Each row is a point. To make a cloud, some directions were put in groups of two or more. Within a group, all points are equally far from the middle, so they leave a hole (a ring in 2 directions, a hollow ball in 3). The other directions are filled evenly. Then the cloud was stretched, turned, moved and blurred a little. Count the holes, and give their numbers of directions, smallest first.

Cloud:
-4; -44; 47
9; -32; 79
57; -2; 2
45; 7; 79
31; -25; 76
3; 30; 13
18; 3; -48
-20; 24; 21
-16; -49; -12
-19; -41; 15
-24; -26; -16
3; 41; 40
48; -32; 39
-15; -51; -29
-5; -58; -5
-45; 15; 70
-4; -55; 13
-19; 3; -7
-29; -2; 10
-28; -28; 13
20; -52; 33
Holes: 1 (2)

Cloud (20 x 3):
-15; -34; -31
24; -11; -54
-37; -16; -19
53; -28; 23
25; -11; 56
-46; 21; -1
42; 51; -6
-45; 20; -6
24; 59; 15
53; 40; 2
-7; 4; 61
33; -8; 53
-46; 24; 10
53; -32; -20
10; 27; 56
-20; 19; 54
1; 62; -8
54; -9; 34
-40; 1; 37
14; 4; 61
Holes: 1 (3)

Cloud, 26 rows:
-7; -40; 24; -27
-8; -52; 38; -3
7; -42; -8; 65
23; 47; -26; 18
-51; 14; -3; 40
51; 37; -9; -4
66; -15; 47; 8
-53; -21; -18; 42
38; -13; 31; 61
48; 0; 51; 42
-45; 24; -26; 32
-37; -8; 45; 11
-56; -1; -22; 37
-4; -36; -29; -21
-47; -33; -5; 44
58; 15; 56; 6
-18; -5; -12; -34
-13; -33; -38; -14
14; 42; -20; 46
-4; 24; 56; -8
66; 14; 43; -4
-26; -21; -39; -14
-39; -26; -48; 24
18; -57; 35; -1
41; -13; 38; 55
64; -4; 52; 11
Holes: 2 (2, 2)

Cloud:
-11; 72; -11; 2; -10; -2
29; -37; 1; 65; -13; -32
-57; -27; 0; 3; 38; 16
-37; 16; 46; 49; -8; -66
44; 11; -40; -34; -24; 85
20; -62; -23; 54; -11; -8
47; 54; 6; 2; -34; -10
41; 2; 7; -37; 26; -19
63; -32; -48; 44; -49; 23
-10; -15; 4; -72; -57; -27
-8; 14; -61; -33; 20; -5
38; -14; -60; 52; 31; 11
28; 5; 54; -10; -14; -16
26; 0; 38; 22; -34; 13
45; -9; -55; -26; 11; 6
-21; -34; -8; -20; -32; 61
15; -10; 29; 7; -41; 37
-20; -42; 14; -20; 6; 1
33; -61; -14; 30; 52; 32
20; -44; 7; 39; 0; -82
-29; 45; -24; -60; -9; -27
-32; 44; -35; -47; -42; 21
-40; -56; -22; 8; 23; 31
35; -43; 2; 42; -1; -66
-43; -6; 22; 5; -8; 26
-48; 16; 32; -3; -8; -19
-17; 74; -22; -42; -49; -16
33; 59; 3; 36; -5; -38
41; 2; 24; -14; -18; 34
7; -42; 32; 23; 38; 59
-27; -17; -88; 32; -38; 8
-9; -53; -23; -32; -22; -19
27; -44; 10; -39; -7; -18
1; -11; -8; 35; -72; -25
-2; -58; -16; -8; -8; -51
13; 2; 64; 25; -3; -18
50; -27; -52; -15; 11; 33
-49; 7; 50; -1; 16; -35
12; 18; -48; -26; 18; 54
-56; 21; -10; 80; 2; 27
-14; -2; -103; 16; -27; 10
49; -30; -19; -18; 22; -12
-26; 14; -3; -32; -75; 15
37; 26; 4; 28; -4; 64
1; 56; 17; 28; 45; 14
20; -62; -18; -20; -17; -27
-41; 21; -25; -15; 49; -1
-21; 1; -54; 16; 65; -7
Holes: 2 (2, 2)

Cloud (74 x 8):
-12; -32; 40; -7; 0; 27; -15; 9
-16; -10; 31; -9; 77; -7; -22; -41
-41; 44; -42; 12; 32; 7; 30; 27
-58; -64; -30; 64; -13; 31; 15; 10
-33; 44; 9; -11; -25; 27; -32; 25
37; 36; -67; 2; 20; 6; -33; -17
-1; -57; -37; -11; -29; 20; 39; -26
-18; 14; -28; 21; 74; -1; 35; 25
52; -32; 10; 2; 45; 38; 0; 9
1; 27; -35; 31; 77; -4; -45; 29
13; -4; 65; -17; 45; -3; 9; -14
-10; 41; -19; 17; 56; -21; 50; -60
-20; -15; 42; -60; 16; -1; -3; 1
13; -15; -31; -23; 8; 51; 80; 1
70; -1; -16; -19; 29; -1; 64; -16
-44; -43; -73; 23; 16; 33; 19; 1
0; 32; 7; 26; 10; -12; 56; 16
-32; 10; 18; 22; -2; -3; 43; -14
25; -48; -27; -48; 3; -21; 47; 31
14; 39; 3; -24; 34; 53; 28; 49
12; -14; 51; 15; 58; -20; -39; -17
79; -7; 15; -36; -34; 60; -18; -20
3; 17; -25; -3; 35; 38; 74; 4
-47; -2; 32; 17; 59; 36; -1; 6
-22; -44; -6; 42; -10; 8; 48; -25
-21; -69; 22; -19; -15; 6; -2; -17
-7; 42; -45; -4; 1; 18; 38; -46
63; 25; -14; -65; 41; -52; -23; -6
2; -68; -21; -34; -16; -7; 20; 2
68; 43; -8; -13; 13; -28; -49; 6
37; -32; -3; 34; 44; 36; -37; -49
26; -1; -34; -29; -55; -16; 32; -10
0; 56; -3; 72; -44; 7; -4; -43
49; 19; -60; -27; 2; -48; 59; 16
-18; -107; 32; 31; -21; -17; -22; -22
-22; -24; 25; -13; -13; 2; -21; 2
29; 22; -58; 19; -48; -35; 5; 25
-28; 35; 32; 4; 35; 2; -4; 18
-10; -5; -24; 24; 85; -42; -22; 53
-5; 22; -1; -63; 51; -3; -26; -12
-38; -28; -36; 52; 55; 13; 54; 15
29; -44; -8; 5; 16; -10; 50; 40
34; -33; 7; 12; 11; 49; -11; 12
56; -36; -36; 24; 94; 3; 10; -4
4; -20; -7; 48; 47; 33; 55; 30
-20; -10; -38; -40; -13; -30; -24; -18
-11; 66; 33; -25; 34; 27; -35; -11
-28; 29; -42; 29; 36; 20; -24; 34
-14; 0; 11; 33; -36; 31; 41; -52
-52; -13; -54; -15; 19; 16; 7; -12
15; -37; -49; 38; 41; 23; 16; -23
-25; -4; 61; -51; 9; 41; 79; 10
7; 7; 21; 26; -13; -7; 43; 16
79; -31; 8; -50; 7; 14; 12; 14
15; -9; 7; -13; 37; -38; -42; 57
-13; 10; 31; -5; 31; 19; 75; -54
-12; 29; 9; 25; 14; -61; 49; 53
-29; 14; 22; 44; -65; 36; 19; -4
4; 16; 26; 42; -81; -34; -15; 7
56; 8; 37; -50; -7; -36; 58; -24
35; -6; 21; 56; 24; -24; -46; -18
-46; -44; -13; 18; 29; 24; 62; 10
-36; -45; 0; -5; 66; 22; 68; -25
67; -27; 56; 5; 69; -13; -9; -41
40; -3; -16; -34; 58; 65; 37; 7
54; -2; 18; -5; 58; -35; 56; -83
-3; -22; -18; 5; -16; -54; -11; -32
-8; -36; 19; 42; -8; -25; 55; 53
29; -60; 4; -29; 18; -2; 16; 40
-29; -61; -37; 0; 44; 46; 48; -6
25; -37; 8; 25; 61; 64; 11; -16
99; -47; -25; -19; 58; 5; 8; 12
-4; 3; -30; 40; 4; -46; 22; -22
-8; -59; -24; -17; 49; 53; -11; -6
Holes: 0

Cloud:
61; 17; -4; -16; -41; -12; -23; -23
47; 6; 50; -1; -32; -23; 36; 52
-20; 49; 45; -18; -46; -6; 56; 21
-3; 22; 4; -34; 57; 28; -40; 2
-65; 31; 39; 41; -53; 11; 51; 1
53; 20; 42; -37; 18; -10; 63; 23
-63; -11; 6; 2; -24; 5; 74; 6
-62; -32; 45; 27; 7; 17; -1; -22
-29; -2; -12; 12; 66; 19; -33; -19
31; -20; 2; -57; -35; -43; -20; -44
-30; -24; 46; -28; 14; -59; -8; 23
34; 26; 20; -40; 10; -37; 22; -43
60; 15; 28; -33; 45; 28; 12; 9
17; 21; 35; -68; 69; -9; 16; 7
-99; -1; -7; 17; -10; 7; -20; -7
-89; 13; 20; 4; -32; -2; -25; -46
4; -9; 51; 34; 8; -19; 11; -47
4; -3; 41; -18; 17; -7; 52; -47
5; 2; -35; -54; -29; 44; -7; -38
22; -26; 9; 0; -38; 2; -47; -4
-39; -15; 48; 8; 40; -58; -32; -21
-64; -9; 67; -8; 7; -17; 45; 22
-62; 1; -9; -1; 11; 68; 19; -30
10; -10; 6; -68; 82; -6; 24; 0
71; -4; 4; 17; 13; -52; 43; 28
36; -37; 16; -35; -49; -12; -37; -17
-82; 25; 55; -27; 25; 38; 9; -13
-32; -13; 25; 34; 44; 32; 9; 27
5; -18; -50; -43; -46; -36; 14; -13
-66; 20; -31; -15; -58; 12; 9; -42
-79; 28; 63; -20; -16; 41; 8; -5
-7; 25; 3; 23; -33; 22; -23; -37
-56; 7; -4; 13; 47; 19; -41; -19
-1; -27; 33; 10; 84; -56; 10; -7
14; 52; 56; 12; -1; -63; 28; 27
-14; -12; -9; 9; 89; -20; 13; 35
-49; 34; -7; 31; -63; 4; 5; -31
8; -16; -37; -62; 4; -59; -17; -15
-44; 32; 22; -47; 4; 30; -39; -32
-18; 6; 74; -4; 59; -56; 27; 11
45; -6; 2; 45; 37; -29; 10; -20
-36; 28; 12; -52; 76; -5; 37; -8
7; 40; 25; 40; 25; 26; 51; 37
-65; 41; 0; -3; 28; 21; 57; 28
-18; 5; -22; -30; -51; -9; 58; -33
63; -24; -26; 9; -7; -7; 19; -8
43; 43; 13; -11; -59; -30; 19; 21
-35; 29; -27; 1; 45; -28; 58; -42
-18; 39; 15; -49; 18; -17; -28; -42
-20; 20; -16; 14; 55; -15; 12; 48
-43; 27; -38; 4; -35; -11; 45; -46
16; 8; 38; 67; -13; -19; 49; -9
27; -11; 67; -4; 41; -16; 15; 53
13; -20; 35; 40; 14; 24; 7; 6
58; 31; 56; -8; 29; -33; 39; -7
-22; -29; 18; -69; 15; 37; 7; -29
-33; 23; 13; 27; 19; 15; 76; -38
11; -3; 5; -60; 42; 50; 36; 0
-46; 25; 7; -49; 72; -15; 34; -11
11; 8; 57; -16; 26; -58; -31; -31
-34; -37; 60; -4; 56; -7; 12; -10
8; -2; 13; 70; 7; -7; 57; 1
-75; 39; 12; -10; 18; 35; 50; 25
-55; -21; 24; 22; 84; -8; 32; 10
-65; -31; 6; -28; -58; -8; 7; -27
1; 20; 64; -25; 10; -7; -46; -27
-9; -21; -46; -19; 57; -45; -31; -2
-54; 10; 6; 21; 3; 49; 66; -28
1; -31; 13; -42; 3; 19; 41; -43
-26; 5; 19; 24; -5; -42; -57; 10
-27; 42; -2; -36; 66; -1; 10; -37
53; 32; -37; 0; -24; -12; 17; -4
-34; -7; 5; 39; -7; -23; 11; -64
10; -7; 26; 51; 21; -65; 59; 23
-70; 30; 28; 33; 67; -17; 56; 10
49; -7; -33; 1; 4; 22; 42; 8
Holes: 2 (4, 4)

Cloud:
-32; -41; 93; -19; -20; -34; -3; -19; -27
-60; 46; 0; 7; 38; 19; -70; 25; -61
-39; -27; -77; 31; -41; 18; -26; -13; -39
-7; -21; 16; -30; 53; 40; -32; -37; -37
-60; 43; 16; -24; 42; -32; -90; 7; -8
-13; -21; 50; 40; -28; 15; -37; -39; -46
-4; 34; -14; 25; 57; 9; -13; -42; -1
-42; 74; 11; -19; 62; -79; -45; -21; -60
-11; 6; -16; 40; -68; 2; 24; -5; -16
-14; 14; 14; 1; 26; -33; -29; 41; 35
-28; -12; -22; 32; -53; 30; -32; -21; 15
-12; 44; -71; 41; 0; 24; -34; -24; -22
10; -18; 43; 15; -53; 41; 53; -45; -45
20; -23; 22; 21; 43; 46; -33; 0; -41
-4; 45; 90; -14; 21; -14; 14; -10; -59
13; 26; 45; -72; 16; -33; 2; -37; -18
34; -25; 29; -17; 44; 31; 2; -55; -16
-47; -37; -7; 7; -3; -12; -7; 49; -64
16; -23; 27; -11; -2; 17; 24; -93; -65
5; 37; -7; -17; -52; -18; 12; 2; -3
1; 4; 75; -25; -13; -21; 10; -48; -26
31; -23; 1; 18; -44; 46; 30; -33; -43
-50; 46; -68; 32; 4; 13; -80; 71; 8
62; -28; 22; -19; -17; 16; 19; -47; -28
-16; -6; -26; 15; -54; 33; -6; -17; -27
-51; -25; 7; 25; 19; -1; -9; 31; 2
-14; 3; 53; 9; -60; 8; -8; -17; 1
25; -23; -5; 9; 31; 19; -27; -17; -35
9; -56; 23; 7; -11; 33; -33; 16; -44
60; 15; 39; -40; 1; 6; -3; -38; -37
-3; 15; 4; 39; 7; 15; 8; 38; -40
-7; 44; -72; -15; -30; -8; -26; -26; -9
-14; 5; -98; 1; -20; 8; -32; 48; -20
-44; 17; 22; 4; 16; 7; 24; -32; 7
-34; 39; -17; 27; -47; 16; -87; 11; -22
-11; -27; 25; 23; -2; 7; 22; -4; -13
-7; -25; 93; -3; -39; -27; 39; -69; -62
-27; 9; 51; 45; -42; -13; 25; -87; -38
-6; 8; 16; -48; -54; -20; 25; -6; -33
-24; 11; 14; -29; 1; -5; -11; -63; 30
-14; -41; -61; -19; -16; -43; -3; 3; -7
36; -15; -35; 2; -42; 41; -34; -2; 59
-43; 37; -25; 50; -16; 15; -57; -6; -55
10; -31; 32; 12; -84; 7; 50; -51; -33
1; -37; -48; -4; -18; -10; -10; -51; -5
29; 15; -33; 10; -59; 8; 39; 14; -23
-37; 36; 36; 5; -2; 9; 27; 36; -50
40; -4; -71; -46; 11; 21; -31; -22; -52
23; -18; -54; -11; 56; -31; 24; 4; -32
-3; 25; 20; 20; 0; -48; 2; -10; -45
26; 10; 64; -70; -37; -18; 1; 12; -25
-5; 57; 34; 6; 49; 20; -32; -51; -23
1; 17; 11; 17; 6; -97; -1; -3; -19
9; -27; -73; 5; -4; 101; -29; 34; -6
19; -2; -6; 38; 19; -26; -24; -16; -35
-48; 8; 20; 5; 16; 3; -55; 0; -34
20; 17; -57; -14; -15; 63; -22; 20; -37
-34; 7; 19; 27; -50; 41; 31; -49; 14
3; 4; 15; 19; -35; 65; 31; 15; -17
6; 31; 100; 17; 16; -49; 4; -14; 3
-9; 28; 6; -37; 6; 16; -46; 51; -60
-11; -55; -74; -14; -1; 24; 25; -13; -45
21; 1; 67; -35; -2; -14; 56; -22; -18
-36; -8; 6; -28; 30; -24; -23; -33; -77
14; -80; -15; 1; -30; -1; -20; -72; -34
18; -43; -31; 13; -24; 20; -31; -24; -99
-27; -29; -8; -4; 31; -21; -14; 30; 9
-18; 70; 15; 1; 26; -57; -26; 2; -25
-59; 18; 34; 15; -12; 35; -10; 29; -46
-31; 21; 60; 28; -32; 27; -23; -28; -11
-2; 19; 35; 34; -60; -20; 40; -23; 14
-39; 47; -5; 26; 27; -28; 20; -24; -20
8; -19; -79; -42; -16; -7; 39; 20; -21
52; -2; -34; 13; 16; 32; -56; 36; -74
5; 6; -5; -27; 11; 43; -42; -59; -6
-6; 55; -68; -65; 6; 8; -46; -13; -59
27; -65; 9; -3; -61; 59; -22; -14; -40
23; 5; 51; 9; 32; -42; 21; -33; -30
-36; 45; -29; -29; -19; -19; -43; 21; -28
-40; 27; -33; -30; 70; -33; -46; -6; 0
-35; -8; -7; -8; 16; 29; -6; -29; -49
-42; 31; 38; -50; 20; -19; 11; -80; -26
-3; -1; 59; -2; -17; 1; 0; -30; -33
-43; 29; -2; 11; 4; 10; -56; -6; -80
-3; 21; 93; -42; 11; -29; 12; -17; -44
-9; 35; -67; -15; -8; 18; -67; 28; 22
7; 48; 34; 10; -44; -54; 23; -5; 7
Holes: 0
